Each point is reached from the start by the listed moves, each made once or not at all, plus a little noise. Is the number of moves made odd or even? Then give how often each move was made.

Moves:
(1): [ 52 -11 -13   1]
(2): [  5  54  -7 -12]
(3): [10  2 48 -8]
Start: [-10 -35   4 -15]
Points:
[ 47   8 -15 -26] => even (1, 1, 0)
[ 60  12  34 -32] => odd (1, 1, 1)
[ -4  16  -2 -25] => odd (0, 1, 0)

Moves:
(1): [ 36  -3   7   8  -1  -1 -15   5   2]
(2): [ 1 42 -5 -9 -5  6 -5  3  2]
(3): [-8  7 35 10 -2 -1  1  6 13]
(4): [ 1  6 -4 23  2 -1  7 -4  1]
(5): [ 3  4  5 -2 30  3  4  2 -4]
(6): [-1 -1  2  1 -1 28 -4 -8 -4]
(7): [13  2  1 -7 -7  1 24 -3  2]
(8): [-2 -2 -6  3  0  7  5 25  5]
(9): [  0   0  -9  -1   4   0  -2 -11  35]
Start: [-9 -9  5  4 -7 -9 12 -7 13]
Points:
[-12  44  31   1  20  -2  10  -7  60] => even (0, 1, 1, 0, 1, 0, 0, 0, 1)
[-9 -5 -6 31 -5 -4 23 14 18] => even (0, 0, 0, 1, 0, 0, 0, 1, 0)
[ 16  -7  41  25 -10  -3   3  27  34] => odd (1, 0, 1, 0, 0, 0, 0, 1, 0)

Moves:
(1): [ 25  -4   0  -1  -3  -4   0  -3 -10   4   5  -2  -4  -5   0   5   2   0
  -1   0  -2]
(2): [ 3 26  0  5 -2  0  6 -5  0 -3 -4 -5  0  0  2  3 -4 -3  6 -1  3]
(3): [-1 -4 21  4 -1 -1  1 -1 -1  0 -2  4  2  0  1  4  2 -7  2  5 -1]
(4): [  2  -5  -1  24 -13   6  11  -7  -1  -6  -9  -4   0  -5 -10  -6   3   3
  -3   2  -5]
(5): [ 1 -1 -3  5 19  2  2 -2 -3  0 -3 -1 -6  5  0  2  2  0  0  0  3]
(6): [ 3  1  1 -2 -5 23  0 -2  0  5  1  5 -2 -1  3 -2 -3  1  2  1  2]
(7): [ -1  -5   2 -11   1   2  29  -3   1  -4   3  -8   5   3   5  -3  -3   5
   2   5  -5]
(8): [ 1  3  0  5  2  2  4 19  5 -2  2 -3 -1 -3  3  0  3 -1 -5  1  3]
(9): [  6   4  -1   7   0  -1  -2  -7  20  -3   6   2  -6  -5   2  -2   0  -9
  -7 -12  -9]
(10): [-1  3 -4  5 -1 -6  2 -3  0 33  3  1  4  2  2 -8 -1  3 -5  8 -5]
(11): [-5  0  3  4  1 -2 -5  1 -7 -2 18  1  0 -2 -1 -4 -9  0 -4 -7  0]
(12): [ 1 -1 -3  6  1 -2 11  6  2 -3  0 20  3  2 -2  7  3  1  2 -8  3]
(13): [ 7  0  2  1  6  2 -9 -8 -1 -1 -4 -3 27 -6  6 -4  5  3 -2 -4 -3]
(14): [ 5  2  3  6 -3  2 -6  4  1  3  1  1  1 27  1 -3  4  1 -2 -3  1]
(15): [-1 -6 -3  6 -3 -2 -4  0 -2 -3 -1  5 -3 -1 19 -8  4  1  3  2 -2]
(16): [ -2  -4 -10   7  -1  -1  -1  -4   4  -1   0 -10   3   2   8  25  -4   2
  -2  -1   0]
(17): [-4  5 -1 -3 -1  2  3 -5  0  3  9  0 -5 -3  1  6 23 -4 -9  1  0]
(18): [ 2  3  6  4  1 -7 -3  3  4  2  6  2 -3 -6 -3 -2 11 35  6 -5 -7]
Start: [  1  -2   3  -5  13  -3   0  18  16  -9  -9   2  12   5   9   2  15   4
   7 -12  10]
Points:
[  9 -15  22  30   3   0  33  17  27 -21  -9 -19  46  -9  18  15  35  44
   3  -9  -5] => odd (0, 0, 1, 1, 0, 0, 1, 1, 0, 0, 0, 0, 1, 0, 0, 1, 0, 1)
[ 19 -20  -8  53  12 -17   4   0  -1  19  11  -3   1  -6  24   8  25  45
  -1 -14  -7] => even (1, 0, 0, 1, 1, 0, 0, 0, 0, 1, 1, 0, 0, 0, 1, 1, 0, 1)
[ 41   9  16  38   6   3  41   0  32 -26  -8 -28  39 -15  27  26  24  -6
  -2 -19  -5] => odd (1, 1, 1, 1, 0, 0, 1, 1, 1, 0, 0, 0, 1, 0, 0, 1, 0, 0)
[ 20  -8 -19  10  23 -10  29  -9  28  22  13 -11   3   2  47  20  38   1
 -11  -9 -11] => even (1, 0, 0, 0, 1, 0, 1, 0, 1, 1, 0, 0, 0, 0, 1, 1, 1, 0)
[  3  18 -13  41  -1 -10  50   2  37   0   8  -1  19   3  19  16   0   5
  -6 -27  -9] => even (0, 1, 0, 1, 0, 0, 1, 0, 1, 1, 1, 1, 0, 0, 0, 1, 0, 0)
[ 38 -11  -4  60   5 -13   4  21  31 -23  12  12  27 -17  34  15  36  39
  -7 -44 -13] => even (1, 0, 0, 1, 0, 0, 0, 1, 1, 0, 1, 1, 1, 0, 1, 1, 0, 1)
[ 35  -5   9  29  25  19   5  22  14  33   0  14  36  24  34  30  49   6
 -14 -12  17] => odd (1, 0, 1, 0, 1, 1, 0, 1, 0, 1, 0, 1, 1, 1, 0, 1, 1, 0)

Moves:
(1): [ -5   6   2   1  -4 -12  -5   0   2   1  -2  -1  -3   5   5  -5  -6   6
   4   2 -12  -4  -1  -7]
(2): [  2  -2  -1   0  -3  -6   4   6   4  -3   1  -1   3  -4   9 -10   8  14
  11   1  -6   6  -1   5]
(3): [ -1  -7  -5   2 -11   8  -4   1  -3   1   2   5  -3  -9   1  -8   9  -5
  -9  -1  -4  18  11   1]
(4): [  3  -3   0   5  -5   5   1  -4  -3 -10   2   5   0  -2   0   5   3  -4
   4   4  -4  -3  -7  -9]
(5): [ -5   0  -7  -1   4  -1   4  -2   6  -3 -10  -9  -2   7   4  10  -3   6
   3  -7  -5   4   2   0]
(6): [ 2 -2 -3  0  1 -8 -5  0 -1  1 -1 -5  1  0  1 -2  4 -4  2 -2 -4 -4 -3  0]
(7): [ -4   1  -4   2  -9  -8   2   1  -7  -2   0  -3   2   7   6  -3   2   8
  -1  -1   0   1  -2 -10]
(8): [ 10 -16   4  11   9  -4  -7  -1  -5 -16  11   0  -4  -6  -8   2 -10   1
   2  12   6   1   6  11]
(9): [ 4 -2 -8  2  6 -6 -6  7  1 -1  2  1  4 -3  4  3 -5  4  0  2  2  4  0 -6]
(10): [ -3  13  -6   8 -11  -2   3  -7  10  -3   4  -8  -3  -2  11  -7   3   6
  -4   9   0  11  -5  -8]
(11): [-17   3  -4   2   9 -10   2   7   7  -6  -3  -6  -4   8   0  -3   0   7
   1  -2  -8   5  -7  -6]
(12): [-3  2  2  5  4  1 -4 -3 -6  8  8 -2  5 -2 -5  0 -3  1  6 -3 -3  0  0  1]
(13): [ -3   3   0   7   2   9  -1  -3   1  -1 -10  -9   1  -3  -3  -1  -3   6
  -2  -9  -1  -3  -7   1]
(14): [  0   7   6  -5   0   1  -4   6   1  -3  10  -5  -4  10  -2  -9  -2   0
   8  -8   4 -10   8  -4]
(15): [11 -7 -1  5  1  4  2 -3 -8  6  2 -2 -9  0 -1  0  2 -2 -1 -2  0  2 -4 -2]
(16): [ 1 -2  1 11  4 -5 -1  8 -1  1 -3 -1  7  9 -3 -5  1  3  2  6  0 -1  3 -4]
(17): [  6  -3   5  -2  -1   5   5  10   3   4   2   2  -6 -13  -5   9   0  -6
   4   2   6  -2   5   7]
(18): [  7  -4  -8  -6   6   3   8  -2  -5  -4   3   6   3 -11  -7   4  -2   8
  -3   2  -3  -6   7  -6]
(19): [  2   2  -8  -4  -6   1  -4 -11  -1  -1  -2   7   3   5 -13   1   3  -1
  -4  -7   6   3  -5   0]
(20): [  3  -1   9  -8  -4  -6   2  -4  -7   9  -2  -3  -1   2   2  -3   6  -3
   5   2   6   7   2 -10]
(21): [ 10   1  10   6   5   0  -6   7   4  -5   2   0  -1  -2 -10  11   5   2
  -9  -2   4  -6   1   6]
(22): [ -6   2   1   4   0  -6   5   7   9   0  -4  -1   5   3   5  -2  -4  -1
  -2 -14  -3  -4  -6  -3]
(23): [  4  -7  -6   8   7  -3  -3  -3  -3  -4  -1  12  -9 -11   5  -1   4   3
   1  -4   8  -3   8   7]
(24): [  5 -20  -9   2   6   7 -10 -10   3  -1  13   9   1  -9  -3   3   0   2
  -1   8  12  -6  -4  -7]
Start: [ 12  16  -1 -21   1   1 -16  -6   5   2   6 -13  -4   6  -9  -1  17   5
  14  -5  -1  -6  -7   2]
Points:
[ 42   3 -15   2  15 -22 -18   0   1 -14  12 -48  -8   5  -2 -19  16  44
  35   1  -3   6   1 -21] => even (0, 1, 0, 0, 1, 1, 0, 1, 1, 1, 0, 0, 1, 1, 1, 1, 0, 1, 0, 1, 0, 0, 0, 0)
[ 23  -9 -30   8  30 -56 -25  18  -4 -31  14 -25 -19  18   5 -20  11  60
  42  -6 -20  -9  10 -20] => odd (1, 1, 0, 0, 1, 1, 1, 1, 1, 0, 1, 0, 0, 1, 1, 1, 0, 1, 0, 0, 0, 0, 1, 0)
[  5  19  -6 -11 -16 -10  -5   6  18  -3  10 -39 -30  10   6 -11  35  -1
  25 -24 -13  19 -11 -32] => odd (0, 0, 1, 1, 1, 1, 0, 0, 0, 1, 1, 0, 0, 1, 1, 0, 1, 0, 0, 1, 0, 1, 0, 0)
[ 21 -11 -25  16  -3   3 -20  -6  21  -7   0 -10 -10 -25   8   1  26  16
  13  -7  15  16  -6 -29] => even (0, 0, 1, 1, 1, 0, 0, 0, 1, 1, 0, 0, 1, 0, 0, 1, 1, 0, 0, 1, 0, 1, 1, 1)
[ 38 -19 -26  25   9 -28 -37  -9  -6  -7  41 -25   4  -3   3 -21  17  37
  29  25   7   8 -15 -17] => even (0, 1, 0, 0, 0, 1, 1, 1, 1, 1, 0, 1, 0, 0, 1, 1, 0, 0, 0, 0, 0, 0, 0, 1)
